Each row is a point. Each copy is the shape, with its points in the same order, stretched, turned, moved and blurred by noise. Is it also mirrored, or only turned?

Shape, 5 rows:
[[-0.5  2.8]
 [ 0.0  2.8]
 [-2.1  2.3]
 [-0.7 -4.9]
 [ 0.5  3.1]]
Copy 1 (5 x 2):
[[-3.6  2.5]
 [-4.1  1.9]
 [-2.8  3.8]
 [ 4.1 -0.2]
 [-4.3  1.9]]
Copy 1 is: mirrored
Copy 2, 5 rows:
[[ 1.6  1.7]
 [ 1.1  2.1]
 [ 2.9  0.9]
 [-1.2 -5.6]
 [ 0.6  2.5]]
Copy 2 is: mirrored
Copy 3, 5 rows:
[[ 0.1  2.5]
 [ 0.6  1.7]
 [-1.7  1.9]
 [-3.1 -5.5]
 [ 1.0  2.0]]
Copy 3 is: only turned
Copy 4, 5 rows:
[[ 1.7  3.4]
 [ 2.0  2.8]
 [-0.1  3.8]
 [-2.0 -3.4]
 [ 3.0  3.2]]
Copy 4 is: only turned

Shape (5 x 2):
[[ 1.1  2.4]
 [ 0.5  1.4]
 [ 4.3 -3.2]
 [-3.0  1.3]
 [-2.8  0.6]]
Copy 1, 5 rows:
[[ 0.9  2.1]
 [ 0.6  0.5]
 [ 5.8 -3.8]
 [-3.4 -0.1]
 [-3.0 -0.7]]
Copy 1 is: only turned
Copy 2:
[[-1.4  2.6]
 [-0.6  1.1]
 [-6.0 -3.3]
 [ 3.2  1.0]
 [ 2.5  0.2]]
Copy 2 is: mirrored
Copy 3, 5 rows:
[[-0.9  2.4]
 [ 0.1  2.0]
 [-3.1 -4.8]
 [ 3.4  3.0]
 [ 2.8  2.1]]
Copy 3 is: mirrored

Shape (6 x 3):
[[ 4.7  3.3 -1.1]
 [-0.9 -1.7  2.0]
 [-0.1 -2.0 -0.3]
 [-2.9  1.4  1.0]
 [ 1.8 -1.0 -0.9]
 [ 3.8  1.0  2.5]]
Copy 1, 6 rows:
[[-0.2 -3.4  7.6]
 [ 2.3  3.1  0.2]
 [ 3.6  0.7  1.3]
 [-1.0  0.7 -2.0]
 [ 2.6 -1.1  3.0]
 [ 0.9  1.9  6.4]]
Copy 1 is: mirrored
Copy 2:
[[ 2.1  6.2  1.9]
 [-2.3 -2.1  0.8]
 [ 0.4 -2.0  1.0]
 [-2.7 -0.8 -3.1]
 [ 1.3  0.1  1.8]
 [-2.0  4.7  2.8]]
Copy 2 is: only turned
Copy 3:
[[ 6.9  2.7 -0.8]
 [-0.6 -3.0 -0.6]
 [-0.3 -0.8 -2.0]
 [-1.5 -0.8  3.5]
 [ 1.9  0.4 -2.7]
 [ 5.4 -1.9 -1.3]]
Copy 3 is: only turned
Copy 4:
[[ 8.1 -1.0  0.7]
 [-1.7  1.3  1.8]
 [-1.2  1.3 -0.4]
 [-1.1 -3.0  2.8]
 [ 1.4  0.9 -1.2]
 [ 5.0  2.5  2.5]]
Copy 4 is: mirrored
